Every row gives one point. To make a cloud, some directions were put in groups of two or more. Within a group, all points are equally far from the middle, so they leave a hole (a ring in 2 directions, a hollow ball in 3). The other directions are filled evenly. Then the cloud was stretched, turned, moved and blurred a little. How many holes are there, and how many directions does each take, smallest first?

Cloud, 19 rows:
|  0.59 | -0.15 | -0.33 |
|  0.08 | -0.03 |  0.51 |
|  0.47 | -0.19 | -0.41 |
|  0.05 |  0.22 | -0.27 |
| -0.11 | -0.02 | -0.33 |
| -0.15 |  0.19 | -0.08 |
|  0.76 | -0.01 | -0.09 |
|  0.42 | -0.27 |  0.53 |
|  0.50 | -0.46 |  0.42 |
|  0.75 | -0.39 | -0.02 |
|  0.19 |  0.28 | -0.24 |
|  0.56 | -0.06 | -0.35 |
|  0.01 | -0.40 |  0.45 |
|  0.16 |  0.37 |  0.02 |
| -0.05 | -0.59 |  0.23 |
| -0.12 | -0.38 | -0.29 |
|  0.68 | -0.09 |  0.39 |
|  0.06 | -0.44 | -0.35 |
|  0.12 |  0.02 |  0.50 |
Holes: 1 (3)

Cloud, 20 rows:
| -0.16 | -0.17 |  0.70 |
| -0.46 |  0.10 | -0.22 |
|  0.10 | -0.26 | -0.04 |
| -0.27 | -0.26 |  0.30 |
|  0.34 | -0.53 |  0.50 |
| -0.33 | -0.11 | -0.25 |
| -0.44 | -0.74 |  0.01 |
| -0.24 |  0.25 | -0.18 |
|  0.26 | -0.16 | -0.02 |
|  0.56 | -0.50 |  0.09 |
|  0.17 | -0.88 |  0.19 |
|  0.07 | -0.23 |  0.22 |
|  0.24 | -0.80 |  0.34 |
| -0.41 | -0.11 | -0.19 |
|  0.21 |  0.19 |  0.55 |
| -0.17 | -0.33 | -0.08 |
|  0.03 | -0.31 |  0.26 |
|  0.34 |  0.39 |  0.29 |
| -0.27 | -0.63 | -0.14 |
| -0.45 |  0.15 |  0.21 |
Holes: 0

Cloud:
| -0.29 |  0.26 |  0.19 |  0.75 |
| -0.40 |  0.61 |  0.30 |  0.20 |
| -0.37 | -0.19 |  0.10 |  0.56 |
|  0.20 |  0.15 | -0.43 |  0.30 |
|  0.08 | -0.47 | -0.13 | -0.39 |
| -0.23 |  0.10 |  0.32 |  0.99 |
|  0.13 | -0.16 |  0.41 |  0.02 |
| -0.17 |  0.79 | -0.02 |  0.18 |
| -0.02 |  0.21 |  0.51 |  0.18 |
|  0.46 |  0.34 | -0.05 |  0.49 |
|  0.40 |  0.49 | -0.04 |  0.23 |
| -0.06 | -0.08 |  0.25 |  1.02 |
| -0.13 |  0.63 | -0.35 | -0.04 |
| -0.41 | -0.07 |  0.03 |  0.41 |
| -0.28 |  0.40 |  0.29 |  0.18 |
| -0.02 | -0.12 | -0.13 |  0.23 |
| -0.39 | -0.05 | -0.34 | -0.02 |
| -0.15 |  0.38 |  0.01 |  0.56 |
|  0.20 | -0.13 |  0.58 |  0.51 |
|  0.06 | -0.02 |  0.23 |  0.60 |
| -0.08 |  0.05 | -0.30 |  0.46 |
| -0.30 |  0.13 |  0.39 |  0.62 |
|  0.19 |  0.29 |  0.39 |  0.50 |
|  0.38 |  0.40 |  0.23 | -0.03 |
|  0.28 |  0.17 |  0.01 |  0.60 |
| -0.03 | -0.17 |  0.09 |  0.41 |
| -0.15 |  0.30 |  0.04 |  0.83 |
| -0.09 | -0.02 |  0.41 |  0.08 |
|  0.60 |  0.21 | -0.16 |  0.00 |
| -0.59 |  0.10 | -0.06 |  0.18 |
Holes: 0
